Each row of a before or after table is a point. One or more steps were done to the points. Then noise was added and the rows were shuffled. The steps act on columns, c1 being the first. Write out the steps. A step turns or swaps two columns, mirrors them in a line or flattens them onto one, adds a multiple of one to another, or multiplies or shifts one. Angles are multiples of 10 degrees, from the lower column toward the higher: turns from -170 to 170, lines from 10 to 170 but not 90. Use the fewest steps. Two steps may share a column if one is a turn and the other turns, adds or multiplies; they go together, in the order done. Otherwise the lowest column goes first.

Before (8 x 2):
[[ 51  12]
 [-10 -19]
 [-41 -19]
 [-17 -25]
 [ 31  50]
 [ -8 -24]
 [-24  23]
 [ 52  35]]
After (8 x 2):
[[-13  -2]
 [-41  -9]
 [ 41   7]
 [ 51   6]
 [-23  -5]
 [-20  -3]
 [ 57  11]
 [-17  -4]]
Steps: flatten c1 and c2 onto the line at 10 degrees

Before (8 x 3):
[[ -4 -22  -2]
 [ 10  32  20]
 [-29   8  -4]
 [-31  -4 -25]
 [-20  -5  48]
 [-18  -9  -2]
 [ 37  -3  25]
 [-14   9  38]]
After (8 x 3):
[[ 22 -30  50]
 [ -2  20  -6]
 [-14   6  76]
 [-13  27 -48]
 [ 14  15  -5]
 [-22 -24  40]
 [-23  22  -8]
 [ -6  18  98]]
Steps: mirror c1 and c2 in the line at 150 degrees; multiply c3 by 2

Before (9 x 6):
[[ 10  18  -8 -16  16   6]
 [ 23  15  16  -8 -27   5]
 [-15 -30  -6  25 -24   0]
 [ 20   0  -4 -20 -30 -22]
 [ 11   8  12 -20  25 -75]
 [-64   3  23 -20 -75   6]
 [  6  22  22   3   9   0]
 [  7   5  22  -4  23   7]
 [ 15 -43  10  -1  23  -8]]
After (9 x 6):
[[  10   10   12  -15   15 -121]
 [   9    7   23    0   18    8]
 [  13  -42   12  -22    7  -13]
 [  22   -1   -4  -15  -51  -37]
 [ -64    3   23  -21  -11    8]
 [  13   21   -8   -8    7   12]
 [   5   22   21   13    3    1]
 [  30   17   14   -1  -51    9]
 [ -15  -28   -5    9   -8    1]]
Steps: add -1 times c1 to c5; add 0.5 times c2 to c4; multiply c6 by 1.6

Before (12 x 9):
[[  4 -13 -15  14  19 -32  -2  10 -16]
 [-34   4   1  27 -33 -21  44  14 -10]
 [-45 -34 -21  22   9  -8  -8  -2 -31]
 [ 17  11  -7   5   5   4  51 -16  36]
 [ 10   6  15 -21  -1 -32  32  18  -4]
 [-52 -34 -25 -13 -42 -46   7 -34 -11]
 [  8  14 -34  12  14  22  -9  28 -30]
 [-24   7  -1  31   1  11   1  27  27]
 [-24 -53 -19 -20 -49  20  19 -12 -16]
 [  6 -28 -51  24   2 -16  37  24  41]
 [-20 -25 -48 -43 -49  18  25  -1 -27]
 [-30  -7   5 -19  17  -1  42  -6  20]]
After (12 x 9):
[[   5   -8  -20   22   -9  -31   -3    8  -15]
 [   5   25  -27   19  -10   24  -11   26  -30]
 [ -30   -7    3    6   73    0   42   -6   19]
 [ -45  -26  -33   20  -44   -8   -8   -3  -33]
 [ -33    3    3  -13 -118  -20   43   14   -9]
 [ -20   -6  -51  -63   39   17   24   -1  -27]
 [   6   -9  -58   14  -58  -15   38   24   42]
 [  10    1   16  -10   54  -31   30   18   -4]
 [ -26  -43  -36  -53  -22   20   18  -13  -17]
 [ -51  -24  -35  -42  -29  -45    7  -35  -11]
 [  16   10   -4    8   -4    2   50  -15   36]
 [ -23    6    0   15  -81   10   -2   27   25]]
Steps: turn c2 and c3 by 20 degrees; turn c4 and c5 by -60 degrees; multiply c5 by 3

Before (11 x 12):
[[ -29   -3   14  -18   34   -4    4    0   29  -16    7   12]
 [ -17   11   34   -9  -18   -2    4  -34    6   -7  -11   13]
 [ -34    5   35   55  -19   -9   29   10   18    9   -8  -10]
 [  64    4   36   18   45  -12   28  -19   27   25    4   15]
 [ -20  -27   31  -28  -17   -7  -28   -6   13   12   21   12]
 [ -23   -2  -21   87  -17    4   20   -4 -121    5   -3   23]
 [ -16   -3    4  -29  -11   54  -17   -4    9   10   34   43]
 [ -17  -26    8   11   20    8   31  -29  -17   23   -9   -6]
 [ -34    1    8   64   -4   -4   -7  -19   35    8  -11   31]
 [  -5    5  -34  -22    9  -15   23  -15   18   15    2    8]
 [   9   -3   25   40    2   15   -6  -26   20   -9   34   -9]]
After (11 x 12):
[[ -12    0    3  -57   -9  -17   -1    9    7   13    3   56]
 [  -9  -27    6   -7  -16   11   49  -30  -18   25   -3  -14]
 [ -10   -2   16    0   15  -15   25  -27   32  -15    2   11]
 [  -8   -1  -24   12  -13   87   42   10 -121    7  -14   16]
 [ -11  -30   30    1  -14  -31   -5   13   13   10   14   20]
 [  -7   11   37    1  -41  -11   25   -3   11  -11  -18    8]
 [ -14    3   33   20   -3   51   48   20   22    9   -4  -14]
 [  27    6   35   14    8   17   51  -49   29   25   -3   14]
 [  -3    4  -36   12  -10  -23   43  -13   17   16   -1   10]
 [ -15    0    9   12  -21   65   14   -6   37    7  -24   21]
 [   5    1   24  -10  -20   40   15  -10   20   -8   36    9]]
Steps: multiply c1 by 0.4; turn c4 and c6 by 80 degrees; turn c5 and c8 by -60 degrees; shift c7 by 20; turn c11 and c12 by 30 degrees

Before, 14 rows:
[[  6 -42  25  -8 -13  30  22 -13   0  -1 -14  -5  21  14 -29  -8  16  12]
 [ 28  24  22 -61   3 -11 -64  32  -5  16 -20  17   0 -17 -31  24  -9 -36]
 [ 19 -38 -40  20 -20  40  -2  66 -28   3 -40 -11   9  24 -48  -4  48  10]
 [-14  -4 -18  -2  -7  -5  27  39 -25  11 -44 -21   0 -19 -42  -8  11  40]
 [ 14  56  43  12  41 -32 -59  37  40  -2  23  12 -39  -6 -27  27  13 -30]
 [-15 -35  -5  23 -14  25 -18  25 -23  31 -22 -48  30  27 -35   9 -19  26]
 [ -6 -27 -27  -9 -22  38  15  19   9  12  -7 -74  40   0 -35 -51  14   1]
 [ 58  50  27 -23  44 -26 -29   5  23  38  -1  -5 -51   1 -59  51 -12 -57]
 [ 52  37 -10 -20   2 -26 -50 -11  -9  59  -1  23 -15   0   6   5   8 -17]
 [ -5  -9   3  30  -4  27  13  16 -45  15 -35 -24  62   9 -63 -45  16  -3]
 [ 42  -4 -22  33   8  22   6  52  11 -23 -61 -21  43   0 -25   6  -3  26]
 [ 25  31  28  -1   2 -33 -42  13  43  54  -3  12  -3 -40 -37  60  22 -50]
 [-25  10  57 -13  19 -16  24  19  16  31 -22 -63  25  42   3   7  31 -51]
 [  5 -14 -47   9  25  -4  16  53  -9 -14   4   4  45  12 -44  25   4   4]]
After (14 x 18):
[[ 44   1 -21  34   7 -20  26  50  18 -21 -61 -25 -37  -4  35  -3   0  -6]
 [ 25  47  29  -1   7 -29 -47   2 -45  54  -5   9 -13 -39   5  -4  22  44]
 [ 50  19 -11 -22   4  19 -17 -10 -20  62   0  21  -6  -3 -33   5  13  50]
 [ -4  26   3  32  -9  30  -2  21  43  16 -35 -24 -50   8  73  -1  14 -10]
 [ 58  96  30 -24  44 -13 -57  -4 -32  39   1  -5  21   1 -14  -3 -14  25]
 [-15  29 -18   0  -4  22  39  41   2  10 -43 -21   3 -18  29 -11  11 -27]
 [  3  10 -46   8  25  11   5  46  -2 -14   3   7 -31  10  59 -10   1 -15]
 [ 19  12 -38  21 -23  13   8  65  47   7 -41 -10  13  22  58 -10  49   0]
 [  9  -8  20  -8  -9  -8  11 -14  27  -1 -17  -6   7  14  53   2  21 -20]
 [-19  -1  -5  23 -12  13  31  24  31  33 -21 -46  -5  27  54  -4 -23  20]
 [ 30  38  19 -58   1   5 -37  25  -5  17 -17  16 -12  -9   5  -4  -7  60]
 [-24  -2  61 -17  20  -9 -51  18 -17  27 -18 -66 -26  46   0   1  32 -21]
 [ -4  -2 -25  -6 -21 -16   3  25  30  10 -11 -76 -25   2  58  -4  16 -10]
 [ 15  65  43  12  41 -25 -29  35 -45  -3  23  16  11  -4 -34  -5  14  62]]
Steps: turn c2 and c13 by -150 degrees; turn c2 and c15 by 130 degrees; turn c6 and c9 by 110 degrees; turn c7 and c18 by -90 degrees; flatten c8 and c16 onto the line at 170 degrees

Before, 9 rows:
[[-18  42   6  -4 -34 -10  47  16  36 -25  21  -2  30  40  33   2 -47  23
   -6  11  20  14 -44  -9]
 [ 19  19 -10  26 -37  44 -31  34  35 -36  13 -22  43 -19   1 -27 -68   2
  -27  43  22 -38   4 -13]
 [  0 -29  20 -22  48  22  28  -4 -34 -55  38  15 -13  -9   1 -16 -15   0
  -47  -8  21  19  39 -28]
 [-24 -17  20  -9  32  18 -27  48  29 -20 -23  63  75   1  23  25  22  25
  -36  15  31  39 -46  -6]
 [-32  12 -23 -23 -20  10 -28 -14   6 -40 -30 -16 -19  47  36  33   7 -61
   12  42   0  16  12  -6]
 [ 35  40  36   3 -39   7  -1 -41  -4   4  16  -8  -4  42 -47 -30  -5 -23
   -1   5 -29 -39  29 -11]
 [ 13  16  20  -4  30  10  21  48 -20  32  24  47  30  51  11 -33 -25   6
  -61 -26 -34  31  43  29]
 [ 13 -53  43  20 -22 -21  39 -41  30  35 -20  28  41 -31 -41   5 -10  -1
   15  23 -27 -24   2   5]
 [-54 -42 -16   2 -35  -8 -41  18   7  35 -38   9   7   6 -57 -39  13   0
    0 -13 -23 -22   9  -6]]
After, 9 rows:
[[ -9 -29  19 -23  48  22  28   9 -35 -43  -1 -38 -14 -37  -2 -13 -13   0
  -45 -10  19  19  41 -25]
 [-21  39   6  -3 -33 -10  47  11  35 -42 -19 -14  32  22  34   1 -47  24
   -6  12  19  14 -43  -3]
 [ 14  21  -9  25 -35  42 -32   4  36 -21 -44   3  40 -29   1 -29 -70   1
  -27  45  21 -38   3 -19]
 [ 22  17  19  -2  31  10  20  68 -20   1 -12 -20  29  58  13 -34 -25   6
  -63 -30 -35  32  42  22]
 [ 13 -55  41  20 -23 -20  40  -5  30  49  55   4  41  -9 -41   5 -11   1
   14  22 -27 -24   0   0]
 [-29  12 -21 -23 -22  11 -28 -21   6 -57  12  29 -17  21  33  32   6 -63
   12  43   1  13  12   5]
 [-25 -16  20  -8  32  18 -27  79  28 -17  11  21  75 -11  22  24  23  27
  -36  13  33  38 -49   3]
 [-53 -43 -17   3 -33  -9 -42  20   8  27   6  40   7  23 -55 -39  14   2
    1 -13 -21 -21   9  12]
 [ 27  38  35   2 -37   7   1 -29  -4 -18  19 -24  -5  37 -49 -32  -5 -25
    1   6 -27 -39  28 -23]]
Steps: turn c1 and c24 by -20 degrees; turn c8 and c12 by -50 degrees; turn c11 and c12 by -110 degrees; turn c10 and c14 by 30 degrees

Before, 9 rows:
[[ 28  31 -45  14   7   7  32  17  11  47  11 -52  27  -4 -39  27 -20  10
   -8   6  48  36  31  13 -10 -25 -40 -20 -12 -37 -23  58  -9 -30  41 -29
   37 -30  -6  38 -24  23  -2  29 -50  44  19  18]
 [-50 -44 -48 -20 -10  -1  22  -5 -47 -12 -54  13 -14  14  26   9 -27 -16
  -19  25 -38 -43   0 -43 -27  36  22  11  24  12  10 -21 -16 -33  20  26
   46 -13 -21  54  27  49 -25  24  -6  16  17 -16]
 [ 11 -10  30  16 -12  -8   1 -30 -38  37  -2 -10  57  32  -2  33  -5 -44
   -2   5  -8  23  16 -25 -18  -7 -25 -25  -6 -45 -26   4  18 -33   1  35
   23   0  18  46  15  49  12 -27  24 -39  13   3]
 [ 18  -8  41 -16  52 -10  37  22  22  23 -13 -31 -12  30   8 -22  47  -6
   34 -21  34 -25  36  32 -25 -24   6 -20  23 -15  15 -21  51  -7 -10   0
  -37 -34 -16  10  -2  46   0  -9   5 -37  19 -49]
 [ 37   7 -38 -42  49  34  28   0  17  68  10 -31 -14   7  -7 -20  34 -10
  -10   4 -32  36  16  10 -60   0  33  63 -34  20  23  12  47  55  -9   4
   -2 -16  53  15 -14 -36 -44   9 -41  30 -19  20]
 [-38  40 -24  -1  -4  49  53 -25 -30   9  30 -21 -21 -16  24  18 -31  29
   47  13 -42 -18  12 -44  12 -42 -36  41 -39 -54  11  47  16  12 -28 -43
    4   3  17  -5  32 -34   9  36 -29 -24 -33 -55]
 [-52 -46  41 -23   9  23  -3 -33 -10  21   9  24 -14  37  12 -15 -30  15
   15  26 -18 -43   0  23 -20 -31  21 -14   6  -6  -9  15   7  27  31  11
  -26  24  -9  10  10   8  33   7  35  28 -19 -65]
 [-14  28  25  35  37 -15  54  11   5   9  36 -50  21  70 -48  34  -2   6
   26  44 -17  28  20 -10   9  27 -21  30 -17  17  21  48 -27  52 -25  -6
    2  -2   7  -6 -29 -27  11  53  35 -24  46   6]
 [-23   2 -37  23  -8  -4  12  25  38  60  36  19  37  48   0  -1 -11 -27
   51 -20  12  30   0  22 -15 -10  17  15   8  18 -21  55  57  60  11 -48
   51  33  55 -25  31 -34 -27 -20   7  44 -15   8]]
After:
[[ 35   5 -37 -40  49  38  27   0  19  66  10 -26 -11   6  -6 -18  34  33
  -14   4 -34  33  20  12  11  -3  36  63 -32 -43  21  11  47  55  -9   6
    0 -17  54  14 -12  21 -45   8 -46  30 -21  19]
 [ 28  27 -47  16   5   7  36  19  13  45  12 -53  28  -5 -36  25 -16 -23
   -8  10  47  32  31  13  33 -27 -45 -20 -11  17 -25  56  -8 -26  41 -30
   41 -29  -5  40 -25 -13   0  29 -52  44  21  18]
 [-17  25  25  36  34 -13  54  10  10   9  37 -50  19  69 -46  33 -10  22
   29  45 -20  30  21  -9 -16  30 -23  31 -14  -2  23  47 -29  52 -22  -1
    3  -4   3  -6 -32  17  10  53  35 -24  47   7]
 [-55 -45 -47 -20 -13  -4  23  -4 -47 -14 -52  16 -15  16  26   6 -23 -35
  -21  21 -38 -43   0 -42   1  36  22   9  21 -21  11 -22 -16 -28  26  26
   46 -12 -19  54  25 -48 -26  25  -5  17  17 -15]
 [-50 -49  41 -22   5  24  -2 -32  -7  21  10  27 -12  38   9 -13 -32 -11
   18  25 -21 -41   2  22  18 -31  20 -16   6  -5  -8  15   6  31  33  13
  -28  22  -8   8   8  -6  33   2  34  31 -18 -67]
 [-24   6 -37  27  -7  -2  10  26  36  56  37  20  36  46   3  -1  -1  43
   51 -19  15  29  -2  21  -3 -11  17  16  11 -20 -22  52  58  58   9 -51
   53  29  53 -24  32 -11 -24 -19   9  42 -12   7]
 [ 14 -12  27  14 -13 -10   0 -30 -39  38  -4 -12  58  33   1  34  10 -20
    0   4 -13  24  16 -30  44  -9 -24 -26  -5  18 -22   4  17 -34   1  33
   22  -1  23  43  16 -58  10 -30  29 -39  14   0]
 [ 17  -9  43 -15  52 -11  38  25  23  23 -12 -32 -14  30  10 -22  45 -44
   35 -21  34 -26  35  31  25 -23   4 -19  24  -3  17 -23  51  -8 -10  -1
  -38 -33 -14  10  -4 -11  -1  -6   5 -35  19 -51]
 [-39  37 -29  -2  -4  49  57 -27 -29   9  29 -19 -25 -22  24  19 -39  23
   48  12 -41 -20  17 -48  39 -39 -38  40 -38  40  10  42  14  10 -25 -42
    7   4  18  -5  31  33   7  34 -25 -23 -34 -51]]
Steps: turn c17 and c18 by 20 degrees; turn c18 and c42 by 120 degrees; multiply c25 by 0.7; turn c25 and c30 by 130 degrees
